Each row is a point. Any point is a mix of the corners, with weights that add up to 1. It lies inside the corners' shape when no weight is negative. Say inside or outside, and name the corners with a negative weight.

Corners:
(1): [ 5.3 -5.6]
(2): [3.1 6.0]
(3): [-5.8  0.1]
Points:
[ 1.8 -4.8] => outside (2)
[-5.0  0.1] => inside
[ 4.5 -3.3] => inside
[1.9 4.5] => inside

Corners:
(1): [ 6.3  1.8  1.5 -0.4  4.1 -0.9  1.3 -2.1  0.4]
(2): [ 2.4 -4.1 -2.6  2.6 -0.2  2.7  3.1 -3.9  2.9]
(3): [  7.1  -5.2   1.2 -13.4 -13.4  -9.2 -15.2  15.1   2.5]
(4): [-2.0 -0.1 -8.5  2.4  0.0  0.3  3.2  1.7  0.5]
(5): [-0.3  1.2 -4.2 -3.6  0.5  4.5 -0.8  2.5  6.6]
(6): [ 4.0  1.8  2.5 -7.8 -3.1 -6.7 -4.1 -0.3  4.2]
(7): [-0.5 -4.0  3.6 -2.2  8.4 -3.4  6.3 -3.6  0.8]
(8): [ 0.2  1.1  0.7  3.7  7.7  0.4 14.2 -6.7 -0.8]
(9): [-4.4  0.9 -0.8  1.1 -0.6  4.2 -0.5  0.2 -1.5]
(10): [-0.6 -1.4 -8.4 -7.2 -4.8  1.3 -3.5  4.7 -2.8]
Points:
[ 3.8 -3.0 -0.5 -7.4 -6.9 -4.7 -7.4  8.0  1.8] => inside
[ 0.3 -1.5 -2.7 -3.9  0.3 -0.7  1.1  0.9 -0.5] => inside
[ 0.8  0.2 -1.8 -3.0 -1.1 -0.9 -1.2  2.4  0.4] => outside (2)
[-0.3 -0.8 -2.4 -2.1  0.5  0.1  2.9 -0.5  0.6] => outside (1)
[-0.4 -0.9  0.0 -1.0  2.7 -2.1  4.6 -3.7  0.7] => outside (1, 3, 5)
[ 2.9 -0.7  0.0 -1.0 -1.1 -2.8  1.5  0.1  1.1] => outside (5, 7, 10)
[ 0.9  0.0 -2.2 -2.7  0.1 -1.0  0.3  1.5  1.1] => outside (2)

Corners:
(1): [  0.7   0.7  -0.4  -3.1  -6.5  -1.3   2.4   5.2  -3.7  -2.0   6.1  -2.6
  -4.2   0.8  -3.5   5.7 -13.8   1.1  -5.3   0.4]
(2): [-5.0 -0.3  0.9 -6.7  0.5 -8.5 -3.2  5.1  0.9 -3.8 -3.9 -4.4 -2.9 -0.8
 -4.6 -1.6  2.3 -9.9 -3.4 -1.1]
(3): [ 5.7  1.8 -0.4  3.7 -3.9  1.3 -1.6 -3.1  1.4  5.5 -1.5  0.1  8.5 -2.4
  1.1  5.3  7.1  1.5 -3.9  2.4]
(4): [ 5.0  9.1 -1.1 -1.9 -1.5  3.9  1.5 -1.4 -4.4  1.7  3.9  4.0  1.7 -4.3
  9.4 -1.3 14.0  1.8  0.3  6.4]
(5): [-2.0 -4.8  5.2 -4.8  0.2 -0.2 -7.0  4.2 -4.9 -6.5  1.5 -4.2  7.7 -3.7
 -3.7 -0.1 -2.6 -5.0  3.1 -0.8]
(6): [-4.6 -2.1  4.9 -5.4 -8.0 -4.0 -4.2  2.6  0.3 -3.7  2.0 -0.6 -0.9  1.5
  2.7 -0.4 -1.3  1.4  2.8  4.2]
(7): [ 1.5  6.6  4.7 -1.9 -2.3  3.9 -5.9 -1.5  4.8  6.0  0.3  1.5  2.9 -0.6
 -3.0  2.4  9.8  5.6  1.5 -4.2]
(8): [ 0.6 -6.2  4.7  4.7 -1.2 -5.2 -4.3  3.0  0.7 -2.6  8.5 -6.1 -5.6  4.5
 -1.0 -2.9 -5.8 -5.1 -2.6 -2.4]
(9): [-1.4 -2.6 -5.7  5.8  1.4 -6.6  5.9  1.6 -7.6  4.0 -1.5 -1.7 -1.1  3.9
 -3.6  3.9 -9.2  4.6  2.3 -5.4]
(10): [-7.2  1.1  4.2 -7.7  0.7 -8.5 -2.3  1.4 -0.5 -5.5  5.7  6.8 -4.7 -3.3
  5.7  3.8 -9.4 -8.2 -0.7  1.2]
(11): [-3.4 -2.3 -1.5 -4.6 -3.0 -0.9 -1.2 -2.8 -0.1 -6.5  5.6 -1.1  0.0  2.8
 -0.4 -5.3 -2.4 -4.1 -1.8 -5.7]
(12): [-5.1 -5.4  2.1 -1.6  8.0  2.7  4.0  5.3  4.6 -1.9  2.8 -0.3 -0.4  1.2
  3.1  1.1 -5.2  1.2 -0.6  0.8]
(13): [ 9.9  9.7  0.6  1.7  4.9  1.0  6.9 -1.6  4.0  2.5  0.9  4.9  7.5  0.7
 -1.0  0.7 12.6  7.2 -0.7  1.8]
(14): [-5.3 -2.1  2.1 -9.4  8.8 -1.3 -7.9  3.0  3.9 -2.0  6.0 -6.7  0.3  2.4
 -5.4 -1.4 -9.0 -2.5 -2.7  4.1]
(15): [ -1.7   5.7  -0.4   2.7  -4.8  -2.1  -2.4   4.2   2.1   0.8  -6.2  -5.8
  -6.1  -1.1  -0.7   2.6 -13.6   1.2   4.6  -2.2]
(16): [ 8.0  3.5  2.9  1.6  4.2  7.2 -2.7 -5.4  0.6  6.2 -3.0  2.9  1.7  0.6
 -3.2 -1.6 11.2  4.8 -3.5  3.6]
(17): [ 9.5  0.1 -4.4 -0.5 -0.1  3.4 -7.4 -6.0 -2.9  2.2 -1.5  3.9  0.2  6.9
  2.2 -0.4  8.2 -0.2  7.4 -4.8]
(18): [  1.2  -6.8  -8.6  -0.3  -6.3  -3.2   0.4   4.2   0.6   3.8  -1.5  -0.5
  -4.0  -8.3  -6.1   3.9 -13.0   1.6   4.2  -1.3]
(19): [ 8.6  9.1  3.8 -1.8  0.1  3.5  2.3 -0.5 -1.0 10.0 -0.4  4.2  8.1  2.3
 -1.4 -4.8  9.4 -3.2  1.8  0.8]
(20): [ 3.7  7.2 -5.4  8.0 -1.7  5.4 -0.7  3.5 -1.1  1.2 -5.3 10.1  7.4  0.6
  5.0 -3.9 10.4  2.8  2.9  0.2]
(21): [10.8  3.8 -0.4 -3.1  0.3 -1.9  3.4 -2.1 -0.1  8.1 -5.6  7.7  4.3 -4.1
  6.8  0.0  8.6 11.2  0.9 -5.0]
Points:
[ 2.3 -0.4  1.4 -1.9  0.3  0.1 -1.2 -0.5 -1.5  0.7  3.6  1.0  0.7  1.4
  0.3 -0.2  0.8  1.2  1.3 -0.8] => outside (2, 3, 15, 20)
[ 0.6  0.5  2.0 -2.2  1.2  0.0 -1.2  1.4  0.7 -0.1  2.1 -0.3  2.4  1.7
  0.0 -0.7  3.2 -0.1 -0.6 -0.7] => outside (10, 15, 16, 18)
[ 1.3  2.3 -0.1 -0.8 -0.9 -0.2 -1.0  1.1  0.4  0.3  0.2  1.5  1.6  0.2
 -0.2 -0.3  2.1  0.6  0.3 -0.6] => inside
[ 0.1 -1.0  1.3 -2.3 -0.3 -1.7 -1.9  1.2 -0.5 -1.3  1.9 -1.5  0.3 -0.3
 -1.1  1.1 -1.9 -0.3 -0.1 -0.7] => outside (19, 20)
[ 3.2  1.2  0.3 -0.2 -0.4  0.9 -0.5  0.3 -0.7  1.8  1.5  2.2  2.0  0.2
  0.8  0.2  1.8  1.7 -0.2  0.0] => outside (2, 15)
[ 1.4  3.4  2.8 -2.4  3.3  1.8  1.6 -0.4  0.5  1.0  3.3  2.5  1.0  1.6
  1.0 -1.9  5.5  2.1 -4.2  2.2] => outside (3, 5, 15, 17, 18)
